Rows are points. Any point is a mix of the corners, with weights that add up to 1. It lies inside the corners' shape when no weight is negative. Say inside or outside, and name the corners with a negative weight.

Corners:
(1): [-5.0 -0.8]
(2): [0.6 1.3]
(3): [ 8.1 -3.0]
Points:
[-2.8  2.2] => outside (3)
[-3.0  1.3] => outside (3)
[5.9 0.7] => outside (1)
[0.3 0.9] => inside
[ 5.8 -1.8] => inside

Corners:
(1): [ 1.5  2.4  4.0  5.4  1.0  4.2  4.0 -7.1 -8.5]
(2): [-2.8  0.1  0.4  7.0 -1.3  8.7  4.4 -2.3  6.8]
(3): [-3.0 -3.3  1.4 -6.1  3.4  2.1  8.9  0.5  1.1]
(4): [-0.1 -6.2  4.4  3.7 -6.9 -2.8  0.7 -0.6 -4.4]
(5): [ 0.8  1.4  1.2  3.4  2.5 -1.1  1.0  0.1 -5.9]
(6): [ 0.3  1.9  4.7 -1.0 -3.5 -4.5 -5.4 -3.0  8.3]
(7): [ 0.8 -7.1  0.0  0.7  0.5 -7.1  7.7  1.0  3.3]
(8): [-7.4 -4.8 -1.1  3.9 -2.8  2.3  6.0 -2.5 -2.1]
(9): [ 3.2  3.4 -0.8 -2.1 -6.4 -1.6 -1.9 -2.1  4.9]
(10): [ 1.6 -2.3 -3.3 -1.9 -0.5  1.6 -1.6 -2.9  3.1]
Points:
[-0.7 -2.0 -0.7  1.3  1.1  2.4  5.0 -0.8 -1.7] => outside (6)
[ 0.5 -4.2  2.0  1.0 -7.5 -6.7 -2.4 -3.3 -1.6] => outside (2, 3, 5)
[ 1.0 -1.3  1.8 -1.2 -0.8 -4.5  0.3 -1.4  0.6] => outside (2)
[-0.8 -0.2  0.5  1.2 -0.1  0.6  2.6 -1.5  0.5] => outside (4)
[-0.3 -1.9  0.0 -0.5 -2.0 -1.6  1.8  0.3  3.3] => outside (1)
